Each row of a before or after table is a point. The points were changed in one or more steps. Then noise was added and the rows were shuffled. The steps act on columns, c1 being the first. Write out the steps. A step turns or swaps two columns, mirrors them in a line or flattens them onto one, adds a multiple of one to another, or multiplies or shifts one. Angles are multiples of 10 degrees, from the lower column toward the higher: turns from -170 to 170, lines from 10 to 170 but not 90. Use the fewest steps. Two steps may share a column if one is a turn and the other turns, adds or multiplies; they go together, in the order done. Otherwise the lowest column goes first.

Before (13 x 3)
[[  9  -6  40]
 [-41 -32  -2]
 [ 11  39 -18]
 [  6  50  47]
 [ -8 -19  35]
 [ 38  46 -27]
 [ 18 -15  -7]
 [ 18  -4 -13]
 [-33  22  46]
 [-15  54  12]
 [  5  22  54]
 [ 20  52  34]
 [-29 -28 -18]]
After (13 x 3)
[[ 25   1  87]
 [ -4 -41  82]
 [  6  16 -21]
 [ -4  28  -8]
 [ 60  13 -40]
 [ 38  -6 -26]
 [-18   9  57]
 [ -2  12  65]
 [ 41 -43  21]
 [-45 -16  -3]
 [-43  -6 -33]
 [ 54 -12  56]
 [ 42 -16  82]]
Steps: mirror c1 and c2 in the line at 30 degrees; multiply c3 by 1.6

Before (11 x 6)
[[ 32 -35 -10 -46 -18  -8]
 [  4   3   2  31 -40  19]
 [ 10 -16 -19  -2  -5 -26]
 [-14 -46 -48  29   6  -9]
 [  0  -5   4  35  32 -13]
 [-12   5  12  46 -20  -8]
 [  7   3   0  35 -11 -18]
 [  4  12  -4  -1  10 -35]
 [-47 -14 -18 -12   6 -19]
 [ 17  -8  -5  66  71 -25]
 [-29  13 -32  -7   4  -6]]
After (11 x 6)
[[-14 -11 -45 -23 -16  -9]
 [  0   4   8  14  -2 -36]
 [ -3  -2  19  35  96 -61]
 [ 10  -3   3  18  49 -32]
 [ 12   9 -15  31  -3 -39]
 [-49 -46 -17  13  19 -23]
 [-10 -32  28 -43 -50  22]
 [-34  11 -26  -5  -3   0]
 [-18 -14  10 -17 -16 -19]
 [  1   7   4  31 -14 -10]
 [ -2   6   4 -23  -7 -26]]
Steps: swap c1 and c3; turn c4 and c6 by -40 degrees; add 0.7 times c4 to c5

Before (11 x 9)
[[  6 -31 -25 -44 -61 -11  69 -51 -55]
 [ 54  26  21  17 -36  67 -26 -16   6]
 [-11   4   0   8   0 -20 -20  28  -6]
 [ 41 -79 -80  53 -24  -6 -37  41  32]
 [-23 -13 -35   0 -33  -1 -21 -24  -7]
 [ 12  22  27  12 -29 -48 -56   9 -73]
 [-31  11  13  43 -11 -59 -15  10  47]
 [ 18 -32  -7   6  10 -23   4 -39  29]
 [-55 -37  -1 -15  -5  16   1   8 -11]
 [-22 -32  10  53   5  85  27 -40  40]
 [-17  24   0  11  27  10  49 -53   1]]
After (11 x 9)
[[ 27  -7  -9  -2 -14   0  56  40 -36]
 [-62 -62  16 -31   7  20  43  76  11]
 [ -2 -33 -12   2 -49   1 -17  -1  16]
 [-33  37 -68   6  52  -9 -11   8 -16]
 [-26  52  40  -2  14 -33 -39  44  67]
 [-35  -1   3   7 -24  32 -24  20  -6]
 [  7 -32  22  24  17   3 -12   9 -42]
 [  5 -45 -88  71 -19   4   9   4 -56]
 [-20 -51  19  89  41  81 -71 -54   0]
 [-11  19  56  36 -32 -25 -11 -36 -31]
 [ -3  13  22   9 -12  -4 -18 -20  23]]
Steps: swap c1 and c5; add -0.5 times c2 to c4; turn c2 and c7 by 30 degrees; mirror c3 and c6 in the line at 130 degrees; turn c8 and c9 by 140 degrees
